Each row is a point. The points of each table are mixes of a few directions, plus a little noise. Count the directions of each table, and those that both share. Where both have some left over, give the other angles between the two spaces (their principal angles), to ten degrees, smallest first.

First:
[[ 1.3 -0.7 -1.7]
 [-6.2  3.2  8.6]
 [-3.0  1.6  4.2]
 [ 4.2 -2.1 -5.8]
 [ 3.8 -1.9 -5.2]]
Second (5 x 3):
[[-3.7  1.9  5.2]
 [-1.1  0.6  1.5]
 [-4.0  2.1  5.5]
 [ 2.1 -1.1 -2.9]
 [ 6.7 -3.4 -9.3]]
Directions: first 1, second 1, shared 1

First (8 x 4):
[[ 3.2 -8.1 -6.0  3.2]
 [ 0.9 -2.2 -1.7  0.9]
 [ 2.1 -5.2 -3.9  2.1]
 [-1.5  3.9  2.9 -1.5]
 [ 2.4 -6.1 -4.6  2.5]
 [-2.2  5.7  4.2 -2.3]
 [-4.1 10.3  7.6 -4.1]
 [-0.7  1.9  1.4 -0.8]]
Second (8 x 4):
[[-0.8  2.1  1.5 -0.9]
 [-1.8  4.6  3.5 -1.8]
 [ 3.0 -7.6 -5.6  3.0]
 [-0.3  0.8  0.6 -0.3]
 [-0.1  0.3  0.2 -0.1]
 [ 2.5 -6.4 -4.8  2.5]
 [ 2.2 -5.5 -4.1  2.2]
 [-4.7 11.7  8.7 -4.7]]
Directions: first 1, second 1, shared 1

First (8 x 6):
[[ -0.5   3.6   1.7   1.6   2.6  -0.8]
 [ -1.9   5.1   2.7   3.7   1.1   3.1]
 [ -0.1 -12.4  -4.9  -3.4 -12.5   8.8]
 [  3.3  -3.8  -2.8  -5.1   3.3  -9.1]
 [  0.3   1.8   0.6   0.1   2.4  -2.2]
 [ -2.2   4.4   2.5   3.8  -0.2   4.6]
 [ -0.8   1.1   0.7   1.2  -0.5   1.9]
 [  1.8   0.1  -0.6  -2.1   4.0  -6.4]]
Second:
[[ 0.2  2.7 -6.4 -0.2 -1.1  4.8]
 [ 1.3  7.5 -4.3 -4.1 -4.8 -1.8]
 [ 5.9  2.2  0.4  1.9 -3.6 -1.9]
 [-0.4  0.5  3.8 -2.6  1.7 -7.0]
 [ 4.6 -5.3 -1.6  7.0  5.1  3.9]
 [ 0.7  3.0  2.7 -1.8 -5.7 -2.5]
 [-9.9 -8.7  6.0 -0.8  7.9  0.9]
 [-2.4 -1.9 -0.4  0.5  0.5  3.5]]
Directions: first 2, second 4, shared 1; angles 90

First, 7 rows:
[[  1.7  -3.1  -1.0  -0.4   0.1   0.5   0.8  -6.2]
 [  1.9  -4.0  -1.7   4.9  -2.1   4.1   3.5   9.0]
 [ -1.7   3.6   1.5  -3.7   1.6  -3.3  -2.9  -5.9]
 [  1.7  -3.8  -1.6   4.9  -2.1   4.1   3.5   9.5]
 [ -2.0   4.2   1.6  -4.0   1.8  -3.7  -3.2  -5.9]
 [ -2.5   5.3   2.2  -5.9   2.6  -5.2  -4.5 -10.4]
 [  0.9  -2.2  -1.1   4.3  -1.8   3.3   2.8   9.9]]
Second:
[[  3.2  -3.9   0.3   1.7  -2.7  -0.7  -1.4  -1.0]
 [  3.5  -0.3   5.8   1.2  -0.5   0.5   0.3  -5.2]
 [  3.7  -2.8  -5.6   2.7  -2.1  -2.5   0.1   4.8]
 [ -3.7   0.7   2.9  -2.4   0.8   1.8  -1.0  -2.9]
 [  7.7   2.6  -1.8   4.6   0.9  -2.9   4.2   3.2]
 [  0.5  -1.6  -7.6   1.2  -1.1  -2.2   0.0   6.7]
 [-15.0   5.2   6.0  -9.1   4.8   5.9  -2.2  -5.7]]
Directions: first 2, second 3, shared 0; angles 50, 50

First (8 x 9):
[[  3.5   0.3  -0.9  -0.9  -1.7  -1.3  -3.1  -0.9  -0.3]
 [  8.3   0.7  -2.0  -2.0  -4.2  -3.0  -7.3  -2.1  -0.7]
 [  6.6   0.5  -1.6  -1.6  -3.3  -2.4  -5.8  -1.7  -0.5]
 [  7.4   0.6  -1.9  -1.8  -3.7  -2.7  -6.6  -1.9  -0.6]
 [-17.5  -1.5   4.3   4.2   8.8   6.3  15.6   4.5   1.4]
 [ -1.0  -0.1   0.3   0.2   0.5   0.4   0.9   0.3   0.1]
 [ -5.3  -0.4   1.3   1.2   2.7   1.9   4.6   1.3   0.4]
 [ -2.0  -0.2   0.5   0.5   1.0   0.7   1.8   0.5   0.2]]
Second:
[[-0.5  4.1  4.4  1.1  5.3  0.3  5.7  5.7 -2.3]
 [-0.1 -1.2  2.9  2.5  5.3  1.0 -0.5 -5.8 -2.6]
 [-0.2  3.8 -2.5 -3.7 -4.4  0.5  0.3  4.9  1.1]
 [-0.4  3.8  4.9  1.8  4.4 -2.0  9.8 14.2  0.0]
 [-0.3 -6.3 -0.7 -3.7 -3.9  1.7 -7.9 -7.5  3.6]
 [ 1.2 -4.6 -5.3  2.3 -4.5 -2.6 -3.2 -4.2  1.7]
 [ 0.4  0.4 -3.8 -0.3 -2.2  0.9 -4.2 -7.3 -1.5]]
Directions: first 1, second 4, shared 0; angles 50

First (7 x 9):
[[  4.7   1.4 -12.4  -9.1 -15.1  -1.7  -5.6  -5.1   3.0]
 [ -2.9  -1.8   5.7   5.4   7.1  -1.4   0.6   2.1   0.2]
 [  1.4   2.0  -0.4  -2.2  -0.7   3.4   3.1   0.3  -2.4]
 [ -1.6   0.7   6.6   3.5   8.0   3.5   5.4   3.0  -3.5]
 [  1.2  -0.5  -4.9  -2.6  -5.9  -2.7  -4.1  -2.3   2.7]
 [ -1.5  -1.0   2.8   2.8   3.5  -1.0   0.0   1.0   0.3]
 [ -1.2  -0.6   2.6   2.3   3.2  -0.2   0.6   1.0  -0.2]]
Second:
[[ -3.6  -1.1  10.6   6.6  12.4   0.4   2.1   3.9  -3.0]
 [  1.3   0.9  -1.4  -2.5  -2.2   0.4  -1.1  -0.7  -0.8]
 [ -2.9  -1.6   5.5   5.6   7.1  -0.5   2.2   2.3   0.1]
 [  4.8   2.2 -10.8  -9.0 -13.3   0.3  -3.3  -4.2   1.4]
 [  1.3   0.8  -2.1  -2.6  -2.9   0.3  -1.1  -0.9  -0.4]
 [  3.0   2.3  -3.2  -6.0  -5.0   1.1  -2.7  -1.6  -2.1]
 [ -2.8  -2.6   0.9   5.7   2.7  -1.6   2.9   0.8   3.6]
 [  3.7   2.0  -7.2  -7.0  -9.2   0.5  -2.8  -2.9   0.1]
 [ -3.3  -2.5   3.6   6.5   5.6  -1.2   3.0   1.7   2.2]
 [ -1.5  -0.5   4.0   2.7   4.7   0.1   0.9   1.5  -1.0]]
Directions: first 2, second 2, shared 1; angles 60

First, 8 rows:
[[-2.7  1.6  1.8 -2.4 -0.6 -0.2  0.6 -3.0 -1.0  2.0  0.6]
 [12.2 -6.5 -5.4 11.3  4.0 -3.1 -0.4 10.5  6.2 -7.0 -3.3]
 [ 7.1 -3.0 -0.3  8.3  4.5 -3.9 -1.8  6.9  2.5 -3.8 -5.9]
 [-6.2  3.8  4.8 -4.3 -0.3  0.5 -1.7 -4.0 -4.5  3.4 -1.7]
 [-4.5  1.6 -0.9 -4.4 -2.8  5.7 -3.3 -0.2 -4.6  0.1  1.6]
 [-4.0  1.4 -0.9 -5.9 -3.7  1.6  4.2 -6.5  1.0  3.2  6.7]
 [-1.3  1.8  4.7 -0.1  2.0 -4.9  2.4 -4.1  1.0  3.1 -2.0]
 [-0.8 -0.7 -3.8 -2.4 -3.0  4.5 -0.3  0.5 -0.5 -1.0  4.1]]
Second:
[[  9.0   5.3 -10.7   0.9   6.0  -1.0   2.6   8.3  13.6  -5.7   7.4]
 [  0.0   0.1   0.0   0.0   0.0   0.0   0.0   0.0   0.0   0.0   0.0]
 [  3.1   1.8  -3.7   0.3   2.0  -0.3   0.9   2.9   4.7  -2.0   2.5]
 [  1.3   0.8  -1.6   0.1   0.9  -0.2   0.4   1.2   2.1  -0.8   1.1]
 [ -8.0  -4.7   9.5  -0.8  -5.3   0.9  -2.3  -7.3 -12.0   5.0  -6.5]
 [ -4.6  -2.7   5.5  -0.4  -3.0   0.6  -1.3  -4.2  -6.9   2.9  -3.8]
 [  1.3   0.8  -1.6   0.1   0.9  -0.2   0.4   1.2   2.0  -0.8   1.1]
 [ -5.7  -3.3   6.7  -0.6  -3.8   0.6  -1.7  -5.2  -8.5   3.5  -4.6]
 [ -2.4  -1.4   2.9  -0.3  -1.6   0.3  -0.7  -2.2  -3.6   1.6  -2.0]
 [  5.9   3.4  -6.9   0.5   3.8  -0.7   1.7   5.4   8.7  -3.7   4.8]]
Directions: first 3, second 1, shared 0; angles 40

First:
[[  2.6  -2.2   7.9 -10.9  -2.8   2.5   1.0   3.0  -3.9   0.8  -0.3  -9.5]
 [  1.2   1.5  -0.4  -5.3  -1.6   0.6  -1.2  -2.4  -0.2   3.3  -1.9  -8.7]
 [ -0.2  -2.0   2.0   1.3   0.9   0.7   1.2   3.3  -0.3  -2.3   0.0   5.2]
 [ -0.4   4.4  -7.5   1.2  -0.2  -1.4  -2.8  -6.7   3.0   4.7  -2.5  -5.9]
 [  0.4   3.5  -2.0  -3.2  -2.4  -1.6  -1.9  -5.9  -0.8   3.6   2.3 -10.8]
 [ -1.1  -2.4   2.2   4.8   1.5  -0.3   1.8   3.8  -0.6  -4.4   2.7   9.6]
 [ -1.0   0.9  -6.3   5.7   2.8   0.2  -0.9  -0.6   4.5   0.8  -5.3   6.7]
 [ -1.5  -3.6   4.1   6.4   1.8  -0.6   2.8   5.5  -1.7  -6.6   5.0  13.2]]
Second, 10 rows:
[[  0.9  -6.2  -5.4   7.7  -3.8   2.8   4.3  -6.6  -6.8  -3.3  -9.6   4.2]
 [  3.6   0.6  -6.6  -1.2  -1.5   3.3   3.4  -2.9  -4.8  -7.2  -2.3   1.7]
 [ -2.7  -7.9   0.3  10.3  -3.1  -0.3   1.5  -4.8  -3.2   3.3  -9.1   3.4]
 [ -3.0   3.7   4.4  -4.4   2.2  -4.8  -4.8   5.4   4.6   3.5   4.8  -2.0]
 [ -4.0   1.9   7.0  -2.0   2.3  -5.0  -5.1   5.2   6.0   6.9   4.6  -2.4]
 [  0.4   3.8  -3.8  -5.0  -0.2  -1.9  -1.2   1.8  -1.9  -5.1   0.4   0.8]
 [  3.7   7.6  -4.7 -10.1   1.5   0.9  -0.1   3.0  -0.5  -7.7   5.9  -1.4]
 [  4.9  -1.7   0.6   1.7   1.0   7.7   5.1  -3.5   0.9   0.4   3.1  -2.2]
 [ -3.3   0.2   4.4   0.1   1.0  -3.8  -3.4   2.9   3.2   4.7   1.3  -0.9]
 [ -0.5  -2.2   3.7   2.8   0.7   1.0   0.3  -0.5   2.4   4.5   1.0  -1.2]]
Directions: first 3, second 3, shared 0; angles 60, 90, 90

First, 8 rows:
[[  1.2  -0.8 -12.1  -0.2  -2.2   0.8  -0.2   1.1  -3.6   4.4   4.6   4.1
   -1.1   2.3]
 [ -0.6   1.7  -4.0  -9.7   4.2   4.1   3.0   0.4   4.8   1.1  -5.6  -5.9
   -3.7   7.8]
 [ -2.2   0.7   9.3   4.2  -0.1   0.9  -2.0  -2.8   4.3  -2.6  -2.0  -0.7
    0.8  -3.1]
 [  4.4   0.8   9.7  -5.4   4.9  -3.8   7.8   7.8  -0.8  -2.4  -3.4  -7.5
    3.1   2.0]
 [  1.3   0.7 -12.4  -0.5  -1.3   4.8   1.5   2.4   0.9   7.0   4.4   2.9
   -2.2   5.7]
 [  0.3  -0.3   3.7   8.2  -2.8  -0.5  -1.6   0.1  -0.3   0.7   4.2   3.9
    2.3  -4.2]
 [ -0.6  -1.4   2.6   5.1  -2.5  -3.1  -3.0  -2.0  -3.4  -2.0   2.2   3.4
    1.9  -5.5]
 [ -4.1  -1.4   3.3  -1.5  -0.2  -3.3  -5.5  -7.3  -1.9  -6.4  -4.8  -0.3
   -1.0  -4.8]]
Second:
[[  8.3   1.1  -2.3  -4.3   0.2   3.5  -0.2   1.2  -1.0   3.3   0.5   7.1
    3.0  -0.2]
 [ -1.1  -6.3   5.3   4.4  -0.1  -0.4   2.1  -0.9  -5.3   1.2  -4.7  -2.1
   -0.2   3.2]
 [ -2.9  -1.4  -5.0   0.6   1.1 -17.3   0.9   1.3   3.7   5.2  -2.2 -10.5
   -4.5 -16.0]
 [ -5.4   0.5   1.0  -0.9  -1.0   1.9  -2.1  -0.1   0.9  -5.8   0.9  -2.3
   -0.7   7.9]
 [  3.0  -1.2   1.2   0.9   0.3   1.7   1.1  -0.3  -2.0   2.1  -1.0   2.4
    1.1  -0.4]
 [  8.9   6.3  -9.4  -8.7   0.6  -2.6  -1.9   2.7   5.1   4.5   4.0   5.6
    1.8  -9.2]
 [ -6.5   0.9   4.5   3.6  -0.8   6.8  -0.5  -2.0  -0.3  -6.5   1.5  -0.7
   -0.4   8.8]
 [ -3.3  -5.4   8.5  10.4   0.6   2.2   4.4  -3.0  -5.5   1.2  -3.8  -2.2
   -0.9   0.2]
 [  1.9   5.5  -4.0  -3.3   0.1   1.8  -1.5   0.5   4.1  -0.5   4.2   3.2
    0.6  -2.8]
 [  1.0   2.0  -1.8  -1.5   0.1   0.0  -0.5   0.3   1.5   0.3   1.4   1.1
    0.2  -1.7]
 [ -3.8  -1.8   2.0  -1.2  -1.1   2.3  -1.9   0.2  -1.3  -4.9  -0.9  -1.5
    0.1  10.2]]
Directions: first 4, second 4, shared 0; angles 40, 60, 60, 80

First (11 x 18):
[[ -0.7   3.4  -0.1  -4.8   4.2  -6.4  12.3  -2.6  -3.8  -6.1   2.2 -10.0
   -4.9   2.0  -0.4  -2.5  -1.3  -1.5]
 [ -4.4   0.3   2.3  -5.2   5.7  -1.0  -1.3   1.9   3.4  -1.1   4.1   4.4
   -0.7  -7.6  -4.7  -3.4   4.4  -0.9]
 [ -2.3  -2.6   3.3   1.1  -1.4   4.9  -0.5   1.1  -3.5   1.6   4.6   5.5
    2.9  -3.8   1.9  -0.1  -4.6  -1.4]
 [ -1.1  -1.6  -2.1   4.5  -0.9  -0.9   1.4  -1.7  -2.7   2.7  -3.1   2.9
    0.4   1.0   4.0   1.9  -3.9   0.8]
 [  3.9  -1.4   1.2   3.4  -7.0   6.9  -6.1   1.5  -0.5   2.7  -0.2   0.9
    3.8   3.1   2.0   2.6  -2.0   0.0]
 [  8.3  -7.0  -1.3   5.8  -6.2   6.3 -10.1   2.9   3.7   0.1  -3.5   4.5
    3.8   4.0  -0.8   4.3   2.1   4.6]
 [  2.5   4.3  -0.4   0.0  -4.1   1.2  -3.0  -0.3   1.3   2.2  -2.4  -5.5
    0.5   4.7   0.6   1.0   0.9  -1.0]
 [ -4.5   6.5   4.2  -9.3   3.9   0.2  -3.2   2.3   5.0  -0.1   5.7  -2.1
   -0.6  -6.0  -6.1  -4.9   6.4  -3.9]
 [ -7.6   2.0   2.4   0.2   1.6  -0.7   9.2  -2.6  -8.9   2.4   4.6   1.3
   -0.3  -3.9   5.7  -1.5  -9.3  -4.2]
 [  0.6   0.1  -3.6   4.6  -1.4  -3.3   4.6  -3.2  -3.6   1.3  -4.9  -2.2
   -1.4   4.7   4.7   2.3  -4.1   1.0]
 [  5.4  -3.8  -5.7  -0.5   5.4  -7.2  -3.6   0.9   9.8  -5.4  -7.1   0.2
   -3.6   1.7  -7.0   0.3  11.3   6.7]]
Second, 9 rows:
[[  0.2  -0.2   0.3   0.3   0.1   0.3   0.4  -0.1  -0.4   0.6   0.0  -0.1
    0.0   0.0   0.1  -0.5   0.8   0.3]
 [  3.3  -2.1   4.7   4.1   1.0   3.7   6.4  -0.9  -4.8   9.1  -0.3  -1.2
    0.1  -0.3   2.0  -7.3  12.1   3.7]
 [  2.3  -1.5   3.3   2.9   0.8   2.6   4.4  -0.6  -3.4   6.3  -0.2  -0.8
    0.1  -0.2   1.3  -5.1   8.5   2.5]
 [  1.6  -1.0   2.2   1.9   0.5   1.8   3.0  -0.4  -2.3   4.3  -0.1  -0.6
    0.1  -0.2   1.0  -3.5   5.8   1.7]
 [ -2.3   1.5  -3.3  -2.9  -0.7  -2.6  -4.4   0.6   3.4  -6.3   0.2   0.8
    0.0   0.2  -1.4   5.1  -8.5  -2.6]
 [ -6.0   3.9  -8.6  -7.5  -1.9  -6.8 -11.6   1.7   8.9 -16.7   0.6   2.1
   -0.2   0.5  -3.6  13.3 -22.3  -6.7]
 [ -1.9   1.3  -2.8  -2.5  -0.6  -2.2  -3.8   0.6   2.9  -5.4   0.1   0.7
    0.0   0.2  -1.2   4.3  -7.3  -2.2]
 [  1.9  -1.2   2.7   2.4   0.6   2.1   3.6  -0.5  -2.8   5.2  -0.2  -0.7
    0.1  -0.3   1.1  -4.2   6.9   2.1]
 [  1.1  -0.7   1.5   1.3   0.3   1.2   2.1  -0.3  -1.6   2.9  -0.1  -0.4
    0.0  -0.1   0.7  -2.3   3.9   1.1]]
Directions: first 5, second 1, shared 0; angles 90
